Each row of a before or after table is a point. The points were changed in one or more steps. Then noise was added and the rows were shuffled. The steps act on how far a point lies along the listed directions, d1 being the first. Write out the steps. A step turns or swaps two directions, mirrors them in a line or flattens them onto one, adds a multiple of one to another, or multiplies one. Angles are multiples of 10 degrees, from the lower direction toward the higher: turns from -170 to 170, lines from 10 to 170 but not 90. Use the fewest steps. Two steps may share a direction if one is a turn and the other turns, adds or multiplies; they go together, in the order done. Otherwise the lowest direction goes first.
(in the rows, 128 means zero)

Directions:
(1): [141 182]
(2): [182 115]
Before (14 x 2):
[[107 115]
 [116 177]
 [ 79 185]
 [101 177]
 [122 160]
 [115  95]
 [227  99]
 [111 169]
 [ 75 136]
 [135  85]
 [ 75 145]
 [137 121]
 [ 72 133]
 [147 147]]
After:
[[125 168]
 [139 120]
 [ 75 134]
 [108 110]
 [111  85]
 [148 154]
 [ 81 197]
 [227  97]
 [ 73 147]
 [106 188]
 [133  73]
 [ 72 130]
 [112 182]
 [119 190]]
Steps: multiply d1 by 1.3

Directions:
(1): [ 71 204 130 135 117 130]
(2): [ 98 104 165 194 171 132]
(3): [131 127  47 178 124 120]
(4): [135 147 103  99 206 161]
(5): [ 61  79 106  98 117 153]
(6): [108 122 122 107 157  42]
Before, 11 rows:
[[132  86 127 108 114 100]
 [118 156 188  82 188 171]
 [162 112 200 138 146 102]
 [145  85 118 147 106 105]
 [ 30 125 202  97 178 121]
 [ 57 161 177 141 206 122]
 [119  79 108 129 135 118]
 [119  32 118 131 135  96]
 [121 109 135 118 107  70]
 [ 51 165 190  99 202 136]
 [103  79 141 146  94 140]]
After, 11 rows:
[[ 56 164 184  93 137 164]
 [ 96  67 114 166  88  74]
 [107 105 109 152 104 102]
 [124  92 122 119 101  95]
 [ 55 142 160 136 217 132]
 [124  66 118 150 118 146]
 [130 104 209 127 128 105]
 [138  91 123 107 136  81]
 [ 34 144 163  96 206 145]
 [148  93 124 150 104 100]
 [ 25  90 152  98 199 136]]
Steps: swap d1 and d4; turn d3 and d5 by -30 degrees

Directions:
(1): [149 108  84 139 136 197 102 199 175 103 150]
(2): [130  66 178 172  64 133 105 143 145 178 101]
(3): [126 109 100  55 154 104 133 166 138 213 118]
(4): [206 158 160 125 146 133 102 170  68 124  80]
(5): [187 143 114 127 139 103  72  68 199 137 114]
(6): [170 125  93 202 142  72 164 149 118 156 176]
Before:
[[  7  99 151  46 126 173 182 152  95 128 138]
 [156 143 131 119 140  88 115 139 117 181 145]
 [133 136 131 109 154 109 152 147  90 151 130]
 [ 94 138 119 110 122 152 132  89 150 119 130]
 [102 127 151 131 122 106 177 178  82 144 104]
 [125  88 142 195  78 128 107 127 141 136 127]
 [152 125 128 183 121 143 105 134 139  67 135]
 [111 132 130  44 148 213 100 186 150 102  82]
 [102 127 138 192  70 124 141  96 126  96 147]
 [104 128 112 121 139  88 159 147  82 153 167]
 [ 96 104  94 150 155 127 170 161 134 123 148]
 [141 126 108 124 149 113 133 149 115 148 134]]
After (12 x 11):
[[150 139 115 158 144 118 131 126 116 110 142]
 [109  85  99 123  89 115 138 164 155 196 140]
 [155 142  93 141 153 153 128 195 155  99 127]
 [ 90 114 110  85 135 241  79 126 221  46 146]
 [132 169 173  61 133 177  62  64 171  67  51]
 [139 165 125 151 146 110 144 145  83 117 172]
 [ 83 120 139 114 103 161 129  98 145 130 118]
 [156 138 123 158 144 150 131 152 117  93 144]
 [122 115  84  95 146  88 131 144 132 192 136]
 [141 124  92 180 131 135 125 160 131  96 189]
 [142 112  95 179 150 113 130 115 183 117 142]
 [151  94 146 134 115  82 107 126 141 182 103]]
Steps: turn d1 and d5 by 110 degrees; turn d2 and d3 by 120 degrees; multiply d6 by 1.3

Directions:
(1): [143  75  96  62 131  71 180 126 153 100 139  65  80 150  72 155 158 127]
(2): [141  99  84 123 120  97 151 153 117 139 146 203  58 128 171  77 105 206]
(3): [176 194  92 132 168  77 193 103 140 173  59 170 159 139 117 138 134 110]
Before:
[[104  89 156 137 110 152  90 138 130 109 147  97 100 119 108 116 122 129]
 [149 116 110  72 149  69 199 122 143 121 112 129  95 144  89 131 128 146]
 [ 92 106 165 134 101 178  69 143 117  97 164 115 147 123 133 117 122 140]
 [105 135 159 123 145 153 103 115 130 107 144  61 165 120  92 149 127  70]
 [148 178 129 158 144 130 134 111 125 159  91 148 169 137 122 142 130 109]
 [108 125 154 143 121 171  94 154 119 126 157 121 133 113 158 107 119 136]
 [147 154 129 114 148 101 167 107 149 141  95 116 150 135  93 153 140 106]
 [143 111 112 113 136 109 136 148 144 128 143 135  99 138 125 128 128 154]
 [132 168 124 145 130 125 138 114 116 158 102 186 153 127 140 123 123 127]]
After, 9 rows:
[[ 92 149 192 128 146 177  79 100 137  94 135   6 210 116  63 181 140  18]
 [165 213 124 162 164 110 155  93 135 173  62 148 197 138 106 159 138  87]
 [106 136 158 139 121 165  87 130 121 112 133 119 171 126 119 128 127 119]
 [131  79 113 111 120 116 123 165 137 118 169 139  70 138 141 111 120 183]
 [107  47 133  66 107 110 142 151 129  83 183 110  52 135 109 105 117 181]
 [128 140 156 115 134 130 137 107 148 119 114  79 156 128  87 164 144  89]
 [155 198 100 144 150  96 173 102 120 180  65 215 163 130 137 124 128 126]
 [129 156 136 142 141 146 121 141 126 146 122 141 152 116 152 109 118 129]
 [ 98  83 163 134 109 160  85 135 129 106 152  85 102 119 108 120 125 123]]
Steps: add -1.5 times d1 to d3; multiply d2 by 2
